Rows are points. A path goes straight from each point to the next, and from the last back to the first. The post is the endless flat space through its rows: a point in 2 columns, a line in 3, a plane in 4, and so on, so that a path can go around it. How many times does the path go around the post? Going back the other way cancels.

Post (2 x 3)
+1.98 +0.00 +0.17

-1.40 +0.38 +0.48
Path (26 x 3)
-3.98 +1.66 +0.37

+3.35 +0.98 +2.05

+1.87 -1.27 +2.20

-1.69 -1.85 +1.14

-3.37 +0.52 -0.24

-1.46 +2.27 -0.58

+1.11 +2.39 +1.02

-3.75 +0.99 +2.42

-1.43 -1.79 +1.78

-0.85 -0.56 +0.31

+1.35 +0.30 -0.55

-0.98 +3.03 -0.91

-2.87 +2.41 +2.20

+2.56 -1.53 +2.30

-1.22 -2.39 +1.40

+2.85 -0.54 +0.95

+1.81 +0.47 +1.30

-3.89 +2.28 +0.47

-1.38 +1.99 -1.34

-4.31 +0.11 -0.64

+1.49 +1.47 -0.39

-1.96 +1.49 +1.03

+0.03 +0.48 +2.38

+0.19 -1.22 +0.85

+0.13 -1.47 -1.07

+1.86 +0.30 -0.53
Times around: 3

Post (5 x 6)
+0.15 -0.91 -1.47 +0.58 -1.29 +0.22

+1.28 -1.36 +3.11 -2.35 +0.17 +0.37

+0.69 -0.68 +2.09 -2.87 +1.32 -0.67

-2.15 -0.07 -1.11 -2.32 -1.49 +2.03

+0.28 -0.77 -1.27 +1.66 +0.02 +1.15
Path (26 x 6)
-0.29 -1.63 +0.49 -0.41 +0.16 +1.81

+0.17 -0.89 +1.52 -3.10 -0.17 +2.41

-0.03 -0.92 -2.47 -0.50 -1.09 +2.96

+0.78 -3.23 +3.23 -0.70 -2.03 +3.45

-0.96 -1.64 +4.12 -3.12 -1.06 -0.37

-2.48 +0.88 +0.34 -3.43 +2.79 +0.03

-0.91 -1.99 +1.35 -0.66 +0.51 +0.49

+0.47 -3.33 +3.17 -3.16 -0.55 -1.75

-2.04 -0.93 +0.73 -1.65 -2.13 +0.69

-0.94 +0.94 -1.17 -1.46 -1.26 -0.51

+0.97 -0.78 +0.31 +0.96 -0.74 -0.39

-1.50 -0.57 +2.86 -4.69 -0.17 +1.16

-1.83 -2.44 -0.76 -1.99 -2.40 +2.95

-0.43 -0.38 -1.79 -1.59 +0.65 -0.77

+2.23 -0.35 -1.00 +0.52 -0.30 -0.19

-1.39 +2.14 -1.90 -2.70 -1.11 -0.22

-1.98 +0.10 -0.29 -1.41 +0.14 +0.94

+3.63 -2.60 +2.81 +2.39 +3.11 -1.94

-0.56 -1.35 +1.55 -2.97 -0.57 +1.84

-0.78 -0.13 +0.05 -2.59 +0.17 +2.26

+1.86 +0.40 -0.73 -0.06 -1.41 +0.84

-0.14 -0.09 -2.26 -1.85 -1.51 +0.50

+0.35 -1.72 -0.81 -1.26 -0.52 -0.44

-0.35 -2.58 +0.75 -2.14 -1.14 -0.17

-3.16 -1.56 +3.19 -4.76 -5.16 +3.76

-1.40 -1.12 +1.21 -1.69 +0.05 +0.79
Times around: 1

Post (8 x 9)
+2.30 +0.63 -0.62 +0.81 +0.73 +0.78 +3.11 +0.88 -0.36

+0.92 -0.79 +1.56 -0.48 -1.39 +0.90 +1.88 -1.47 -0.38

-1.07 +0.12 +0.12 +0.22 -0.94 -0.16 +0.59 +0.50 -1.48

+1.46 +0.56 -1.28 -2.41 +0.40 +0.18 +1.14 +1.09 +0.69

+1.22 +2.37 +0.94 -3.36 +1.38 -3.59 -0.50 -0.41 +0.41

-0.12 -1.55 -1.73 +2.83 -1.88 -1.62 -3.09 -1.66 +0.77

+0.97 -0.69 +0.20 -1.66 +0.90 -4.16 -3.35 +0.77 +0.88

+0.35 -0.05 +1.07 +3.25 -1.55 +2.97 +0.48 +0.21 -0.24
Path (27 x 9)
+2.73 +1.30 +1.11 -0.32 +4.02 -0.20 -0.03 +1.99 -0.23

+1.36 -1.72 -1.90 +3.25 +1.80 -1.59 +2.99 +0.49 +0.74

+0.17 -2.32 -2.47 +2.43 -0.44 +0.97 -2.15 +2.94 +1.57

+4.96 -1.23 +2.08 +2.51 +3.44 -0.26 -0.33 +3.50 +2.42

+1.58 +1.82 +0.94 +1.08 -2.11 +1.39 +1.00 -2.11 +2.36

+2.04 +1.61 +3.02 -1.52 -0.67 +2.44 +0.80 +0.86 +0.38

-0.55 +0.98 +0.14 -4.34 -0.22 -0.96 -0.94 +1.13 -1.77

+0.85 +0.82 +0.95 -0.34 +0.20 -1.38 +1.36 -2.35 -1.08

+0.38 +0.04 +1.01 +1.42 +0.15 -2.73 -1.94 -2.93 +2.62

+0.12 -0.94 +3.35 -1.84 +0.51 -2.65 +0.71 +1.97 -0.13

+1.53 +1.60 +0.14 +0.06 +3.71 -1.22 +3.81 +3.33 -1.58

+0.72 +1.89 -0.42 +2.26 +0.18 -3.02 -0.12 -1.91 +1.78

+2.19 -1.26 +2.30 -3.37 -1.23 -3.21 -0.80 -1.51 +1.81

+1.90 +3.57 +0.28 +0.66 +0.21 +1.51 -0.44 +2.24 +0.33

+1.95 +1.19 +0.57 +2.12 +0.19 +0.68 +0.99 -0.32 -1.84

+1.42 -1.51 -2.51 +2.12 -2.98 +1.87 +0.29 -3.71 -0.22

+2.61 +0.43 -0.86 +1.50 -0.12 -0.33 -0.27 +3.89 -0.95

+0.48 -4.57 -2.96 -1.10 -3.06 -2.07 -0.76 -1.14 +0.88

+1.29 -0.91 -1.32 +1.97 -1.56 -2.29 -0.75 -1.20 -1.16

-0.31 -1.05 -0.18 -2.09 +1.18 +0.88 -0.93 +1.80 -1.87

+0.43 +0.78 +1.90 -1.63 +0.95 -0.73 +1.61 +0.21 -0.36

-4.52 -1.70 +0.68 -4.73 -2.65 -0.70 -0.52 -0.61 +1.20

+0.80 -0.69 +3.70 -1.62 -3.20 +1.16 +3.00 -2.38 -0.30

+3.22 +0.94 +1.23 -1.19 -1.94 +1.12 -0.87 -0.24 -0.46

+0.31 -1.04 -0.52 -2.55 +0.49 -0.34 -0.58 -1.01 -1.24

+0.81 +0.75 -1.66 +0.33 +1.46 -0.88 +2.05 -0.46 -0.73

-1.26 +1.57 +0.76 -3.28 +0.07 -0.78 -2.46 -1.98 -2.36
Times around: 3

Post (11 x 12)
-1.15 -1.95 +0.64 +2.69 -0.60 +2.50 -1.53 +1.91 -2.22 -2.27 +1.45 +2.58

-1.43 -0.51 -0.61 +2.85 -2.80 +1.92 -0.37 +0.01 -2.63 -1.96 +0.19 +4.71

+2.82 -3.10 +1.08 +1.29 -0.56 -0.31 -1.52 -1.43 -0.36 -0.61 +1.89 +2.58

-1.24 +1.21 -1.68 +0.16 -1.79 -0.67 +1.99 +2.57 +1.43 -0.48 -0.29 +2.08

-0.80 -3.45 +3.07 +0.42 -0.64 +1.11 -0.92 +0.54 +0.46 +1.39 -0.12 -0.33

-1.15 +0.51 +0.13 -0.51 -0.43 -0.56 -0.48 +2.29 +1.90 +2.49 +0.49 +0.36

-1.78 -0.47 -1.80 +0.94 +0.47 +0.02 +0.19 +2.66 +1.77 +2.47 -1.49 +1.79

-1.40 -1.60 -0.19 -1.79 +0.20 -0.34 +1.80 +1.92 +1.04 +2.82 +1.26 -0.35

+2.05 -1.53 -1.19 +1.91 -2.08 +0.64 -0.87 -0.23 -0.22 -1.08 +1.26 +0.03

+1.13 -1.30 -0.38 +0.54 +0.63 -2.72 +0.34 -2.06 -0.56 +0.84 +0.16 +0.19

+4.09 -1.41 +0.35 -0.56 -0.78 +0.66 -0.90 -1.52 -1.36 -0.92 +0.36 +0.60
Path (30 x 12)
+1.02 -3.51 -0.10 +2.80 +1.63 -1.69 +0.24 -1.85 -2.62 +1.23 -0.10 +0.01

+0.65 +2.32 +0.39 -1.03 -1.65 +0.46 +0.63 -0.61 -1.01 +1.90 -0.34 +0.72

-2.03 +2.18 +0.63 -3.04 -0.78 +1.63 -0.31 +0.13 +0.78 +1.67 -1.89 +3.88

+1.08 -1.86 -2.25 +1.04 -0.49 -2.61 +1.15 +0.24 +1.99 -1.79 -0.15 +0.97

-2.67 -4.06 +1.14 -0.53 +1.38 -4.02 +2.05 +0.80 +0.24 +1.95 -1.33 +2.01

+2.28 -1.72 -0.79 +1.48 +0.75 -0.43 -1.40 +1.21 -0.44 +2.26 -0.17 +2.28

+4.46 +1.12 -2.39 -0.10 -2.99 +1.77 +0.39 +4.42 +1.15 -0.41 +1.29 -0.83

+0.08 -1.66 +1.72 +0.78 -2.81 +0.75 -2.09 +0.84 -0.31 -0.28 +0.78 +5.37

+0.95 -2.54 -0.10 -0.71 -2.62 +0.59 -0.46 +0.93 +0.61 +1.39 -2.52 +0.93

+0.15 +0.36 +0.38 -0.45 -2.01 +1.10 -0.29 +4.26 +1.48 +1.32 +1.67 +3.13

-1.01 -0.78 +1.02 +3.30 -1.27 -3.06 +1.34 -0.81 +1.84 +1.14 -1.40 -0.23

+1.82 -1.05 +0.11 +0.49 -0.78 +1.75 +0.42 +1.25 +0.47 -1.87 +1.89 -0.01

-0.08 -1.77 -0.05 -1.01 -2.91 +0.52 +2.48 -1.76 -0.29 -2.54 -0.73 +4.00

+1.74 +1.62 -1.33 -2.67 -1.79 +1.13 -1.53 +3.25 +3.47 +2.33 +1.23 -0.71

-0.56 -1.36 +0.83 -0.50 +0.28 -0.84 +0.29 -1.04 +2.42 -0.01 +0.06 -1.23

+0.20 -0.63 -0.30 +0.73 -1.82 -0.97 +1.32 -1.35 +1.66 +2.59 -0.29 +2.73

+2.68 -1.01 -1.36 +0.83 +0.57 -0.19 +1.67 -0.55 -1.47 +0.00 +1.43 +0.26

+1.13 -2.20 -0.60 -2.30 +0.53 +1.60 +2.24 -1.07 -0.36 +2.16 +1.75 +0.99

-2.02 -1.03 -0.85 +2.19 -0.82 -0.10 -2.79 -1.29 +0.04 -1.18 +0.55 +4.50

+3.31 -0.40 +1.44 -5.08 +0.05 +1.04 -2.42 -0.49 -1.64 -0.69 +2.26 -5.72

+1.08 -2.40 +2.30 -0.69 -1.80 +3.63 -0.83 +0.49 -0.29 -1.52 +1.25 +2.80

+1.86 -1.46 +1.35 +2.78 +1.05 -0.61 -1.38 -0.99 +1.36 +1.96 -1.98 +2.00

-2.12 +2.90 -0.08 +0.18 +1.43 -1.16 +2.83 +0.67 -3.65 -0.24 +0.18 +3.77

+0.37 -2.19 +3.13 +2.12 +1.65 -0.05 -3.05 -0.89 +0.58 +1.07 +0.67 +1.31

+2.30 -0.42 -1.11 -1.93 -0.65 +1.92 -2.63 +0.38 +1.57 -0.06 -0.39 -0.25

-1.21 -0.13 -2.46 +1.71 -1.89 -1.40 -1.67 +3.78 +3.89 +0.53 +0.39 +1.66

+4.31 -1.63 +2.76 -0.43 -0.68 +3.30 -3.92 +1.22 -1.98 -1.70 +0.59 +1.26

+0.45 -1.00 +3.84 -0.80 -0.26 +1.90 -1.37 +3.66 -0.60 -0.89 +3.39 -1.15

+0.31 -4.07 +5.37 +2.71 +0.11 +1.80 -3.22 +0.34 +1.53 +1.61 +0.77 -0.73

-1.08 -0.37 -1.03 +1.15 -1.31 +0.74 +1.20 +1.37 -1.78 +2.39 -0.59 -2.19
Times around: 2

Post (13 x 14)
+0.20 +0.61 -0.65 -1.76 -1.50 +1.11 +0.63 -1.95 +0.80 +0.76 -0.93 -0.57
 -1.73 +3.18

+1.21 +2.08 -0.21 -0.63 -0.80 -2.66 +0.70 +1.51 -0.10 +0.83 -0.64 +0.04
 +1.57 -3.35

+0.83 +0.72 +1.12 -0.63 -0.93 -4.21 +2.61 -0.35 -0.74 -0.39 +0.66 +1.48
 -2.02 -0.23

-1.35 +2.02 -0.98 -0.18 -0.24 +2.49 +0.98 -0.96 -0.35 -0.18 -0.78 +1.99
 +1.51 -0.26

-0.85 +1.83 +0.17 +1.20 +0.53 -0.04 +0.16 -0.65 -0.79 -2.37 -0.54 -0.03
 -1.84 -0.81

-0.01 +2.16 +1.68 -1.91 -2.83 +1.96 +0.69 +1.11 +0.43 -2.52 +2.81 +0.19
 -1.23 -0.29

+1.58 -2.04 -0.51 +1.94 -2.99 +3.18 -1.27 -1.52 +2.71 +0.33 -1.16 -0.44
 -0.97 +0.22

-0.14 -0.28 -0.29 -1.04 +1.18 +1.80 -1.97 -0.17 -1.94 +0.46 -1.45 +2.62
 +2.40 +2.25

+0.14 +0.59 +1.45 +0.62 -2.16 -0.88 +2.59 +0.93 +0.67 -3.55 +1.96 -1.22
 +2.23 +0.65

+2.03 -3.77 +0.09 -1.70 +1.51 +0.21 +1.23 -1.60 +0.80 +0.79 +1.30 -1.63
 +0.83 -0.79

+1.31 +0.51 -1.26 +0.97 +3.30 -0.78 +1.19 -1.67 +0.33 -0.25 +0.11 +1.32
 +4.40 -0.67

+0.01 -0.74 +0.08 -1.51 -5.09 -0.50 -2.97 -0.40 +1.95 -1.93 -0.89 -0.01
 +0.99 +1.48

-1.14 -1.48 +3.27 +1.84 -0.02 -1.14 -1.04 +0.16 +0.95 +0.03 +2.04 -0.25
 +1.64 -0.02
Path (30 x 14)
-0.70 +1.34 -0.53 -1.01 +0.64 +0.54 +0.97 -0.75 +2.04 +3.28 -0.82 -0.63
 +2.78 -3.40

+0.06 +1.36 -0.45 +0.50 -1.95 +3.05 -2.43 +2.50 +0.74 +0.23 -1.62 +3.12
 +1.14 -3.36

+0.77 +3.27 -0.44 +3.02 -2.06 -2.77 +3.55 -0.06 +2.87 +1.19 +1.64 +0.18
 +0.15 -1.16

+1.90 +2.83 -2.75 -1.25 -0.77 -6.34 +2.25 -2.31 +0.17 -0.45 -0.41 +1.53
 +0.93 -1.97

+1.57 -0.59 -1.10 +0.57 -3.74 +0.52 +0.15 -0.75 -0.70 -1.15 -0.54 +1.04
 +2.49 +0.02

-0.92 -2.82 -0.86 -1.95 -3.14 +3.49 -1.24 -0.35 -0.62 +1.54 -0.74 +1.02
 -0.34 +1.20

-1.38 +0.23 +0.65 +0.12 +2.31 +0.78 -2.66 -0.63 +0.72 -0.83 +0.62 -1.11
 +2.34 +2.09

-0.10 -1.55 -0.23 -2.10 +1.94 +1.42 +1.20 -0.46 +0.47 -2.95 -0.06 +0.05
 +2.14 +2.28

-0.17 +0.65 +0.79 +0.81 -2.41 +1.00 +2.75 -1.45 +0.06 -2.38 -0.56 +1.15
 +0.62 +2.15

-1.50 -1.34 +1.16 +0.97 +0.11 -0.06 +2.23 -2.31 -0.63 +1.36 -0.49 -2.21
 -0.87 -1.30

+0.48 -3.43 -0.41 +1.54 +1.28 +1.22 -1.96 -1.44 +1.44 +0.85 +1.65 -4.05
 +3.40 -3.28

+1.75 -0.65 -1.35 -0.57 -2.57 -3.85 +0.52 -1.35 +3.76 -1.22 +2.06 -1.59
 -1.18 -1.18

+3.96 -6.51 +1.69 +2.82 -3.17 +0.54 -0.17 -2.03 +1.60 +1.43 +2.47 +2.32
 -2.46 -0.34

-1.62 +4.99 +0.63 -0.49 -0.62 +0.59 +0.84 -0.54 -0.56 +0.19 -0.81 -1.48
 +0.74 -0.40

+0.94 +2.56 +0.63 +2.20 -1.98 -2.81 +2.11 +2.52 -0.90 -1.08 -2.13 +0.92
 +1.69 -0.04

-1.12 -2.74 +1.65 -2.75 -1.31 +0.14 +0.20 +0.21 +0.31 -1.92 +1.18 -1.09
 -2.45 -1.63

-0.52 -2.10 +0.54 -2.17 -0.04 +0.61 -1.85 +0.74 -0.81 -0.06 +0.42 -0.38
 +1.29 -0.88

+2.34 +1.54 -2.37 +1.79 -1.48 -1.95 +1.77 -0.60 -2.11 -0.44 -1.96 +3.97
 +0.90 -0.82

-0.19 -2.17 +1.38 -1.02 -0.56 +0.91 -1.87 -1.11 -2.50 +0.60 +0.28 +4.00
 +2.82 +1.32

+0.41 +1.94 +2.11 -2.59 -4.83 -1.26 +2.61 -0.46 +1.33 -2.49 +2.02 -1.04
 -3.90 +1.41

-1.04 -0.77 +0.93 -0.89 +0.47 -1.60 +4.02 -1.36 +0.03 -3.16 +1.06 -1.32
 -0.96 +1.64

+0.68 -1.57 -1.07 +1.42 -0.17 -0.87 +0.23 -1.48 +1.39 -1.24 -0.16 +2.29
 +2.65 +3.81

+1.18 -1.44 -0.87 -0.49 -1.52 -3.28 +1.64 +0.77 -0.98 -2.83 +0.58 -0.32
 +4.81 -0.85

+2.19 +4.01 -0.45 -2.76 -0.26 +1.13 +1.82 +0.61 -2.25 +0.38 +0.15 -0.54
 -0.82 -1.72

+2.07 -1.91 +1.23 +2.21 +0.48 +1.13 +3.62 -2.08 -1.86 -1.71 -0.67 +0.50
 -2.38 +0.19

+2.81 +0.40 -0.83 -2.14 -2.67 +1.14 +2.31 +0.97 +2.33 +0.61 -1.70 -0.65
 -1.01 -1.55

-2.82 +2.41 +2.05 +4.23 +3.60 -1.34 -0.77 +0.10 +0.88 +1.27 +0.20 +1.57
 +2.14 +0.89

-0.16 +0.33 +0.08 +1.14 -1.71 +3.33 -1.73 +1.91 -1.91 -0.49 -0.97 +0.68
 -2.27 +0.30

+0.41 -0.02 +1.53 -4.54 -3.83 -2.87 +0.68 +1.10 -1.87 -2.50 +1.79 +0.19
 -2.52 -1.13

+0.28 -2.12 +1.17 -2.71 +0.11 -0.50 +2.53 -0.99 -2.16 -2.81 -0.56 -2.22
 +0.62 -0.81
Times around: 3
